Every row gives one point. Each copy is the shape, with its points in the same order, stretched, turned, moved and blurred by noise. Say if it was mirrored as well.
(in the rows, 128 means zero)

Shape (7 x 3):
[[142 122 166]
 [170 124 124]
 [132 138 102]
 [156 104  95]
 [151 113 201]
 [ 72 122 102]
 [144  97 171]]
Copy 1:
[[163 136 143]
 [138  95 158]
 [108 115 138]
 [128  81 127]
 [193 145 150]
 [ 97 134  87]
 [183 125 133]]
Copy 1 is: mirrored
Copy 2 (7 x 3):
[[ 85  89 144]
 [138 103 171]
 [149 151 130]
 [179 118 141]
 [ 57  58 160]
 [126 157  58]
 [ 91  58 136]]
Copy 2 is: only turned

Shape, 7 rows:
[[101 169 182]
 [166 136 156]
 [100 152 156]
 [143 148  87]
 [103 156 129]
 [177  81  88]
 [ 84 118  88]]
Copy 1, 7 rows:
[[105 185 148]
 [130 135  92]
 [108 151 141]
 [167  92 131]
 [138 130 160]
 [134  58  80]
 [121  79 178]]
Copy 1 is: mirrored
Copy 2, 7 rows:
[[130 116 184]
 [162  77 130]
 [113 128 174]
 [146 149 112]
 [117 146 161]
 [132  89  68]
 [ 66 161 141]]
Copy 2 is: only turned
Copy 3 (7 x 3):
[[ 70 164 100]
 [147 181 105]
 [ 87 141 109]
 [172 100  70]
 [109 114  93]
 [212 122 131]
 [129  66 123]]
Copy 3 is: only turned
Copy 4 (7 x 3):
[[ 83 105 145]
 [141  74 127]
 [100 119 134]
 [135 113  79]
 [104 126 112]
 [195  98 101]
 [126 162 102]]
Copy 4 is: mirrored

Shape, 10 rows:
[[ 65  59 120 161]
 [126 110 100  94]
 [170 152 165  88]
 [136 141 162 129]
 [132 164  99 135]
 [119  91 155 130]
 [173 155  78 176]
 [174 131 128 172]
 [100 124  78  83]
 [130 148  87 139]]
Copy 1, 10 rows:
[[188 163 135 161]
 [135  99 116 127]
 [ 99  98 111  77]
 [110 124 142  88]
 [101  95 158 106]
 [165 140 116 113]
 [121  66 194 100]
 [144  90 172  86]
 [106 106 121 160]
 [112  91 156 130]]
Copy 1 is: mirrored
Copy 2 (10 x 4):
[[120  66  57  30]
 [107 147 111 100]
 [148 153 205 116]
 [147 103 168  92]
 [129 119 123 155]
 [145 105 135  54]
 [174 138  80 161]
 [185 131 113 113]
 [ 75 135  98 125]
 [125 125  95 147]]
Copy 2 is: only turned

Shape, 12 rows:
[[116 108 123  88 145 176]
 [127 169 138 171 113 149]
 [ 83  75 110 103 136 156]
 [ 86 109 214 183 113 105]
 [135 153 121 136 179 102]
 [141 101 103  38 115 156]
 [185  84 129 188 130 171]
 [158 159 147  98 120 128]
 [124 129 161 206 119  70]
 [149 129 144  99 135 149]
 [151 109 167 157  88 136]
 [118  94 123 158 123 136]]
Copy 1 (12 x 6):
[[165 126 139 114 151 167]
 [153 182 148 103  86 155]
 [121 129 122 110 170 190]
 [ 65 172 185 154  95 159]
 [145 170 114 141 136 108]
 [154  65 105 100 165 161]
 [151 183 198  46 131 131]
 [155 107 136 121 110 125]
 [ 54 183 145 120  95 119]
 [159 123 147 115 128 138]
 [110 140 173  89 101 141]
 [102 163 142  93 133 161]]
Copy 1 is: mirrored
Copy 2 (12 x 6):
[[113 155 123 122  67 149]
 [ 99 115 132 118 151 193]
 [ 71 113 114 138  64 107]
 [109  36 187 111 123 163]
 [112 141 191 161 144 134]
 [144 161  90  98  64  99]
 [136  95  98 184 112 205]
 [152 148 137 103 132 144]
 [119  47 167 150 178 142]
 [149 146 133 113  93 157]
 [158  69 112 123 128 160]
 [ 88  93 119 148 111 147]]
Copy 2 is: mirrored

Shape, 9 rows:
[[165 145  79  87 117 147]
 [126 119 111 101 182  89]
 [104  46 167 177 124 167]
 [174 128  94  89 145 146]
 [ 91  99 144 122  94 115]
 [109 105 162 159 117 111]
 [133 145  52 111 135 152]
 [ 96 126 157 129 137 152]
 [115 124 145 163 135 109]]
Copy 1, 9 rows:
[[170 126  77 130 146 197]
 [210 114 125 106 126  90]
 [ 76 113  75 122  39  53]
 [179  93  74 123 124 177]
 [103 152 109 110 132  90]
 [103 129 132 131  94  88]
 [193 162  71 142 124 168]
 [126 109 107 171 131  84]
 [131 135 148 137  85  99]]
Copy 1 is: only turned
Copy 2, 9 rows:
[[115 133 101 178 120  77]
 [104  84 144 131 161  79]
 [142 130 101  45 100 214]
 [127 113  99 154 122  74]
 [121 123 141 137 136 168]
 [114 118 155 109 109 160]
 [ 88 157  96 146 145  78]
 [141 144 158 105 134 125]
 [101 123 159 108 109 132]]
Copy 2 is: mirrored
Copy 3 (9 x 6):
[[ 96 118 132  91 177 175]
 [122  61 150 174 185 133]
 [116 118 154 167  35  88]
 [104 123 145 124 186 182]
 [161  87 148 108 102  79]
 [166 105 112 148 103  77]
 [ 68  74 115 101 167 174]
 [158  86 134 147  85 136]
 [145  93  96 155 114  91]]
Copy 3 is: mirrored

Shape:
[[148 139 119 118 117  87 231 137]
 [103 116 134 103  76  78 183 111]
 [140 113  94 113 122 125 169 133]
 [ 76 138 128 121 107  88 148 133]
 [124 105  98 131 176 102 132 157]
 [164 138 176  99 157 175 127  68]
 [118  82 206 143  76 126 137 185]
 [134 149 143 123 103 114  86 100]
 [121  90 114 122  91  95 128  88]
 [107 150 106  93 132 124  79 174]
 [123 121  64 145 121 144 109 111]]
Copy 1 (11 x 8):
[[125 162 142  54 191  91 156 131]
 [ 71 177 154  80 164 128 141 158]
 [127 120 142  89 155  94 116 149]
 [111 184 115 113 139 132 115 131]
 [182 150 133 148 144  79 103 132]
 [108  92 177  91  46 121 168  98]
 [139 124 184 141 180 231 121 121]
 [116 126 112 111  78 162 154 163]
 [ 77 141 150 123 133 120 146 179]
 [177 135 108 110  94 143  63 157]
 [116  95  92 130 117 102 114 163]]
Copy 1 is: only turned
Copy 2 (11 x 8):
[[127 154  93 174 135 126 190  58]
 [179 143  96 155 146 115 195  89]
 [141 114 119 162 106 142 154  85]
 [159 136  81 145 128 108 170 126]
 [100  99 112 159  78 138 175 129]
 [ 99  80 202  87 163  85 128  82]
 [147 142 160  76 155 213 173 148]
 [134  95 129 144 166 125 148 138]
 [168 108 135 172 120 123 184 125]
 [135  75  79 124 135 161 123 127]
 [145  98 130 189  81 134 119 141]]
Copy 2 is: only turned
Copy 3:
[[159  75 152 110 133 229 124 171]
 [167 114 115 130 107 207  68 131]
 [131  93 127 109 131 141 121 190]
 [113 146 109 145 123 204  75 138]
 [ 65 110  95 109 153 155 150 179]
 [151 111 183 147  99  95 156 103]
 [171 132  93 163 195 153  91  72]
 [157 175 127 132 107 117 122 114]
 [159 130  79 123 101 136 113 135]
 [ 80 148 125  97 137 113  81 144]
 [118 147 107 132 109  83 130 203]]
Copy 3 is: mirrored
Copy 4:
[[178  94 126 111 158 211 123 203]
 [140  50 133 129 128 237 134 162]
 [147 108 141 133 156 159 108 161]
 [136  73 127 166 133 192 137 167]
 [150  81 154 139 182 119 119 138]
 [155 182 110 114 183 147 153  85]
 [148  85 203 113 133 178 201 145]
 [136  96 118 135 106 130 144  86]
 [110  45 129 111 122 160 120  92]
 [171 113 168 183 141 112 133 122]
 [ 92 115 136 149 127  96  98 127]]
Copy 4 is: mirrored
